Every row gives one point. Each copy is the shape, with its points in the same order, turned, moved and blurred by noise. Say if it was mirrored as well.
(in the rows, 100 means zero)

Shape (5 x 2):
114; 124
36; 65
95; 83
88; 79
125; 81
Copy 1:
113; 59
70; 146
118; 104
113; 107
145; 92
Copy 1 is: mirrored
Copy 2:
103; 120
52; 36
102; 77
98; 66
130; 84
Copy 2 is: only turned
Copy 3:
78; 145
67; 44
96; 96
98; 87
117; 117
Copy 3 is: only turned
Copy 4 (5 x 2):
101; 130
128; 30
91; 82
95; 77
66; 103
Copy 4 is: mirrored

Shape:
133; 44
106; 126
120; 61
74; 120
92; 153
90; 113
107; 104
Copy 1 (7 x 2):
129; 54
90; 132
120; 67
61; 118
71; 151
78; 109
99; 107
Copy 1 is: only turned
Copy 2:
52; 130
126; 86
65; 115
112; 54
149; 64
110; 74
105; 94
Copy 2 is: mirrored
Copy 3, 7 rows:
69; 36
119; 106
74; 55
89; 128
131; 134
97; 110
101; 92
Copy 3 is: only turned
Copy 4:
140; 68
81; 125
124; 76
53; 113
59; 145
73; 109
88; 107
Copy 4 is: only turned

Shape, 6 rows:
50; 104; 115
124; 101; 82
125; 135; 77
81; 95; 79
94; 38; 137
109; 119; 76
Copy 1 (6 x 3):
117; 95; 145
109; 111; 71
94; 144; 72
135; 108; 106
117; 32; 112
117; 127; 77
Copy 1 is: mirrored
Copy 2:
55; 74; 126
110; 118; 90
104; 108; 59
75; 111; 111
121; 100; 177
90; 111; 77
Copy 2 is: mirrored
Copy 3 (6 x 3):
124; 170; 129
98; 99; 88
58; 109; 80
115; 139; 86
176; 98; 135
82; 125; 85
Copy 3 is: mirrored
Copy 4 (6 x 3):
41; 96; 125
104; 116; 80
95; 149; 77
66; 93; 86
106; 46; 137
87; 131; 80
Copy 4 is: only turned

Shape:
56; 110; 129
154; 92; 115
97; 142; 102
52; 122; 108
136; 76; 95
127; 93; 125
60; 64; 96
Copy 1:
108; 111; 153
90; 142; 60
138; 97; 107
122; 85; 141
71; 117; 63
89; 136; 90
61; 79; 142
Copy 1 is: mirrored
Copy 2 (7 x 3):
126; 61; 121
41; 108; 113
118; 119; 131
143; 76; 112
61; 114; 85
60; 92; 119
117; 67; 62
Copy 2 is: mirrored

Shape, 7 rows:
117; 116; 113; 111
87; 103; 145; 110
74; 104; 123; 77
91; 135; 103; 101
89; 144; 70; 134
85; 27; 100; 46
91; 121; 84; 54
Copy 1:
120; 106; 95; 123
92; 132; 111; 152
83; 143; 102; 120
121; 123; 78; 115
130; 97; 39; 119
13; 113; 127; 87
98; 132; 91; 68
Copy 1 is: only turned
Copy 2:
95; 104; 123; 98
140; 102; 131; 84
134; 113; 88; 70
105; 136; 106; 96
89; 136; 107; 140
121; 45; 45; 52
90; 131; 70; 69
Copy 2 is: mirrored
Copy 3, 7 rows:
102; 79; 113; 100
129; 112; 123; 116
95; 138; 118; 119
90; 99; 132; 115
77; 49; 130; 132
85; 164; 34; 138
48; 123; 108; 106
Copy 3 is: mirrored

Shape, 10 rows:
88; 136; 142; 115
146; 54; 82; 70
87; 97; 95; 130
100; 115; 130; 109
96; 114; 118; 139
96; 86; 64; 89
106; 115; 102; 113
120; 82; 56; 86
118; 113; 57; 89
73; 39; 45; 65
Copy 1, 10 rows:
102; 145; 76; 99
121; 20; 75; 105
83; 99; 109; 119
107; 118; 80; 104
91; 124; 96; 129
74; 56; 99; 92
86; 101; 79; 112
79; 39; 84; 104
60; 57; 69; 102
81; 17; 137; 66
Copy 1 is: only turned
Copy 2, 10 rows:
106; 132; 119; 122
149; 40; 78; 59
87; 82; 89; 116
112; 106; 115; 110
86; 103; 112; 127
98; 72; 67; 67
107; 93; 105; 96
103; 54; 75; 53
88; 75; 91; 47
105; 60; 10; 54
Copy 2 is: mirrored
Copy 3 (10 x 4):
114; 154; 128; 88
151; 37; 101; 90
94; 111; 95; 111
122; 130; 121; 92
108; 138; 96; 109
94; 65; 98; 83
113; 118; 98; 86
111; 54; 85; 77
105; 78; 79; 57
75; 14; 118; 101
Copy 3 is: only turned
Copy 4, 10 rows:
69; 68; 117; 137
168; 138; 106; 113
73; 121; 100; 108
84; 90; 115; 130
62; 117; 123; 127
116; 137; 76; 91
91; 104; 102; 126
123; 150; 69; 109
112; 132; 60; 126
137; 148; 78; 37
Copy 4 is: mirrored

Shape, 11 rows:
133; 127; 147; 149; 138; 67
110; 144; 123; 111; 88; 82
98; 67; 101; 91; 70; 127
92; 145; 95; 103; 84; 116
105; 64; 78; 78; 77; 102
132; 56; 111; 83; 151; 28
86; 89; 79; 86; 66; 88
66; 72; 112; 92; 57; 99
103; 134; 138; 106; 68; 101
94; 123; 129; 80; 65; 121
155; 86; 104; 116; 93; 69
Copy 1:
71; 115; 76; 173; 116; 151
98; 128; 78; 133; 77; 110
94; 77; 140; 90; 89; 78
112; 131; 85; 112; 93; 73
87; 74; 118; 64; 90; 95
20; 83; 89; 85; 106; 176
90; 81; 91; 76; 74; 83
76; 70; 112; 101; 58; 67
106; 122; 101; 139; 61; 94
101; 128; 120; 114; 62; 76
101; 80; 101; 109; 96; 156
Copy 1 is: mirrored
Copy 2 (11 x 6):
69; 68; 160; 126; 109; 44
107; 102; 158; 129; 86; 94
118; 81; 90; 78; 65; 122
114; 109; 131; 132; 97; 128
121; 112; 79; 80; 61; 101
77; 127; 105; 66; 90; 6
110; 126; 99; 100; 55; 111
96; 103; 111; 74; 39; 128
116; 85; 164; 115; 73; 110
131; 97; 149; 90; 78; 129
115; 82; 105; 114; 69; 41
Copy 2 is: only turned
Copy 3, 11 rows:
91; 174; 160; 106; 164; 114
101; 155; 156; 84; 103; 82
88; 78; 102; 112; 82; 94
123; 140; 122; 97; 83; 69
103; 70; 111; 86; 85; 116
85; 91; 143; 57; 189; 148
92; 92; 109; 73; 75; 110
58; 101; 103; 81; 70; 97
80; 142; 150; 99; 89; 75
92; 111; 142; 101; 74; 63
107; 111; 161; 100; 120; 142
Copy 3 is: mirrored

Shape, 10 rows:
76; 100; 68; 65; 97; 159
62; 75; 107; 65; 112; 152
102; 94; 119; 58; 106; 129
142; 56; 111; 70; 111; 90
71; 132; 126; 116; 53; 109
72; 134; 50; 118; 52; 65
80; 131; 110; 64; 122; 99
128; 102; 104; 84; 136; 147
146; 118; 81; 148; 63; 92
88; 100; 114; 119; 107; 66
Copy 1:
53; 131; 116; 65; 120; 114
57; 88; 135; 51; 110; 122
76; 75; 94; 57; 111; 107
139; 76; 69; 52; 106; 132
66; 69; 117; 145; 102; 91
99; 142; 99; 163; 72; 88
80; 88; 108; 76; 82; 58
104; 93; 112; 49; 157; 90
138; 115; 88; 156; 147; 102
129; 76; 118; 112; 85; 99
Copy 1 is: mirrored
Copy 2 (10 x 6):
143; 109; 127; 49; 116; 87
94; 117; 162; 55; 117; 105
105; 128; 152; 95; 106; 82
90; 166; 101; 126; 119; 95
80; 63; 108; 89; 81; 68
118; 41; 50; 101; 118; 103
105; 87; 149; 121; 110; 103
132; 149; 139; 97; 78; 100
125; 108; 41; 118; 67; 73
78; 94; 85; 125; 86; 120
Copy 2 is: mirrored

Shape:
133; 99; 79; 83; 71; 133; 89; 151
101; 107; 138; 81; 76; 87; 87; 80
103; 59; 106; 75; 140; 117; 92; 135
96; 89; 97; 77; 97; 68; 134; 76
117; 102; 53; 86; 81; 117; 122; 110
92; 94; 46; 152; 150; 55; 98; 137
64; 97; 137; 109; 145; 117; 149; 136
63; 57; 140; 86; 102; 108; 130; 98
96; 67; 121; 147; 87; 134; 92; 110
100; 104; 89; 152; 100; 134; 134; 113
150; 78; 115; 126; 97; 63; 111; 70
125; 150; 100; 110; 118; 105; 123; 57
109; 147; 62; 124; 140; 117; 75; 130
Copy 1 (13 x 8):
149; 75; 43; 106; 146; 117; 88; 119
66; 93; 83; 77; 120; 138; 90; 66
126; 68; 108; 58; 123; 96; 101; 133
83; 82; 85; 91; 105; 76; 105; 55
132; 70; 41; 109; 110; 87; 112; 85
154; 126; 127; 132; 64; 59; 86; 113
123; 78; 145; 86; 125; 105; 171; 107
81; 38; 125; 78; 108; 127; 128; 88
137; 63; 115; 99; 95; 162; 90; 98
162; 78; 92; 116; 92; 143; 134; 74
124; 98; 106; 84; 100; 99; 65; 31
122; 135; 76; 73; 93; 123; 136; 36
159; 153; 66; 99; 89; 118; 116; 125
Copy 1 is: mirrored
Copy 2 (13 x 8):
137; 96; 69; 89; 106; 115; 64; 90
129; 99; 119; 115; 95; 83; 144; 116
115; 107; 90; 87; 163; 142; 118; 98
83; 76; 89; 103; 104; 79; 156; 110
85; 91; 70; 76; 82; 102; 85; 86
34; 125; 74; 108; 170; 87; 72; 125
72; 113; 119; 148; 150; 146; 134; 53
97; 70; 130; 131; 117; 139; 156; 88
99; 96; 133; 137; 101; 146; 74; 126
49; 123; 101; 129; 91; 126; 85; 88
89; 103; 75; 135; 94; 95; 131; 170
69; 164; 85; 95; 74; 90; 138; 110
81; 170; 93; 81; 129; 92; 63; 86
Copy 2 is: mirrored
Copy 3 (13 x 8):
140; 65; 68; 65; 117; 97; 125; 97
82; 97; 123; 77; 83; 111; 58; 101
70; 73; 89; 96; 131; 79; 131; 141
77; 116; 138; 88; 87; 68; 104; 84
114; 105; 92; 68; 114; 70; 126; 63
74; 100; 45; 145; 59; 34; 139; 83
52; 125; 98; 104; 82; 123; 162; 135
38; 83; 132; 83; 102; 118; 126; 108
63; 57; 78; 113; 110; 136; 115; 77
89; 107; 73; 113; 99; 128; 148; 57
97; 86; 132; 150; 96; 82; 78; 70
99; 162; 97; 116; 109; 102; 77; 70
109; 127; 18; 108; 97; 83; 110; 100
Copy 3 is: only turned

Shape (11 x 8):
137; 163; 118; 99; 114; 96; 104; 80
69; 57; 102; 123; 99; 79; 137; 87
75; 74; 83; 45; 114; 75; 71; 81
75; 60; 94; 103; 119; 63; 112; 131
106; 132; 122; 50; 69; 119; 75; 81
65; 144; 108; 52; 80; 126; 92; 103
108; 98; 121; 91; 52; 83; 88; 109
164; 156; 115; 117; 108; 116; 119; 72
109; 143; 125; 125; 108; 84; 84; 72
81; 43; 138; 123; 122; 93; 116; 115
104; 108; 72; 82; 80; 131; 52; 96
Copy 1:
64; 87; 97; 153; 100; 34; 59; 103
113; 107; 97; 112; 85; 102; 111; 23
79; 114; 126; 58; 77; 113; 58; 81
117; 71; 109; 85; 92; 110; 103; 62
26; 113; 128; 120; 69; 73; 82; 111
37; 116; 126; 95; 62; 52; 115; 101
57; 75; 104; 138; 61; 109; 97; 87
61; 94; 65; 170; 124; 39; 70; 100
97; 99; 112; 159; 84; 58; 67; 99
115; 94; 125; 125; 120; 122; 116; 39
58; 128; 91; 102; 72; 103; 90; 140
Copy 1 is: mirrored
Copy 2 (11 x 8):
116; 131; 140; 107; 57; 123; 80; 54
93; 85; 36; 91; 78; 79; 128; 81
98; 97; 106; 85; 90; 44; 72; 134
119; 91; 63; 93; 117; 57; 122; 82
75; 145; 142; 69; 71; 111; 81; 122
83; 180; 122; 99; 76; 81; 98; 111
69; 113; 110; 60; 104; 111; 103; 82
125; 129; 116; 102; 40; 165; 75; 50
92; 103; 132; 126; 65; 122; 99; 70
126; 82; 64; 80; 95; 90; 162; 91
95; 132; 110; 97; 109; 129; 61; 139
Copy 2 is: mirrored
Copy 3:
69; 90; 58; 72; 72; 85; 69; 130
112; 106; 146; 141; 90; 56; 106; 94
114; 76; 85; 104; 78; 81; 146; 42
106; 110; 118; 123; 112; 49; 151; 94
102; 66; 91; 46; 79; 126; 95; 84
71; 71; 99; 73; 100; 144; 111; 79
128; 101; 119; 62; 84; 96; 119; 117
87; 82; 59; 78; 83; 76; 38; 147
83; 128; 77; 78; 67; 80; 73; 107
103; 110; 147; 102; 120; 27; 109; 82
137; 92; 67; 78; 117; 123; 99; 73
Copy 3 is: mirrored
Copy 4:
72; 90; 168; 135; 83; 103; 60; 118
62; 60; 68; 127; 99; 99; 126; 74
82; 69; 103; 81; 126; 41; 82; 52
98; 59; 46; 116; 109; 88; 88; 85
104; 97; 172; 84; 96; 58; 106; 98
103; 94; 148; 46; 93; 87; 101; 104
104; 68; 119; 118; 71; 54; 116; 117
73; 114; 176; 164; 76; 111; 77; 119
43; 75; 139; 123; 89; 86; 73; 127
84; 53; 63; 140; 138; 97; 128; 106
87; 133; 121; 87; 107; 40; 95; 108
Copy 4 is: mirrored
